Rows are points. To make a cloud, some directions were put in groups of two or more. Within a group, all points are equally far from the middle, so they leave a hole (a ring in 2 directions, a hollow ball in 3). The other directions are filled evenly. Then the cloud was stretched, turned, moved and blurred a little. How many holes are there, and how many directions does each take, smallest first?

Cloud (14 x 2):
[[-0.50 -0.17]
 [-0.47  0.64]
 [ 0.11 -0.58]
 [ 0.11  0.26]
 [ 0.21 -0.28]
 [-0.33 -0.40]
 [-0.49 -0.43]
 [-0.79 -0.40]
 [-0.58  0.03]
 [ 0.35  0.15]
 [ 0.01  0.41]
 [-0.40  0.12]
 [ 0.13 -0.54]
 [ 0.17 -0.43]]
Holes: 0

Cloud, 22 rows:
[[ 0.66  0.10 -0.02]
 [ 0.65  0.12 -0.21]
 [-0.59  0.31 -0.06]
 [ 0.16  0.35  0.43]
 [ 0.00  0.71 -0.08]
 [ 0.56  0.36  0.03]
 [-0.44  0.15  0.31]
 [-0.21 -0.29 -0.62]
 [-0.12 -0.56 -0.06]
 [ 0.06  0.33 -0.68]
 [-0.58  0.23 -0.32]
 [ 0.26  0.63 -0.31]
 [ 0.34  0.55  0.16]
 [-0.32  0.25 -0.61]
 [-0.22  0.66 -0.21]
 [-0.33  0.44 -0.51]
 [-0.58  0.33 -0.27]
 [ 0.62 -0.09 -0.25]
 [-0.31 -0.32  0.27]
 [-0.48  0.05  0.28]
 [ 0.50  0.08 -0.54]
 [-0.59 -0.10 -0.34]]
Holes: 1 (3)

Cloud, 27 rows:
[[-0.07  0.07 -0.07 -0.74]
 [ 0.58 -0.24  0.49  0.12]
 [-0.87 -0.51 -0.11  0.37]
 [-0.49 -0.58  0.55 -0.63]
 [-0.15 -0.32  0.63 -0.45]
 [ 0.03  0.51  0.03 -0.41]
 [-0.68 -0.29 -0.35 -0.05]
 [-0.33 -0.71 -0.66 -0.07]
 [-0.33 -0.51  0.24 -0.24]
 [-0.21  0.51 -0.43 -0.40]
 [ 0.00 -0.21 -0.67 -0.06]
 [ 0.28 -0.11 -0.36 -0.54]
 [-0.16  0.67 -0.28  0.32]
 [-0.60 -0.07  0.68  0.39]
 [-0.52  0.04  0.26  0.43]
 [ 0.09  0.31 -0.55  0.03]
 [-0.07 -0.17  0.54 -0.64]
 [ 0.09 -0.33 -0.11  0.06]
 [ 0.18  0.11 -0.59 -0.66]
 [-0.06  0.45  0.53 -0.10]
 [ 0.00  0.11 -0.72 -0.50]
 [-0.04 -0.25 -0.44 -0.07]
 [ 0.03  0.20 -0.39 -0.51]
 [-0.63 -0.32  0.02 -0.23]
 [ 0.13  0.16 -0.41  0.53]
 [ 0.19  0.08  0.22  0.42]
 [ 0.48 -0.07  0.14  0.02]]
Holes: 0
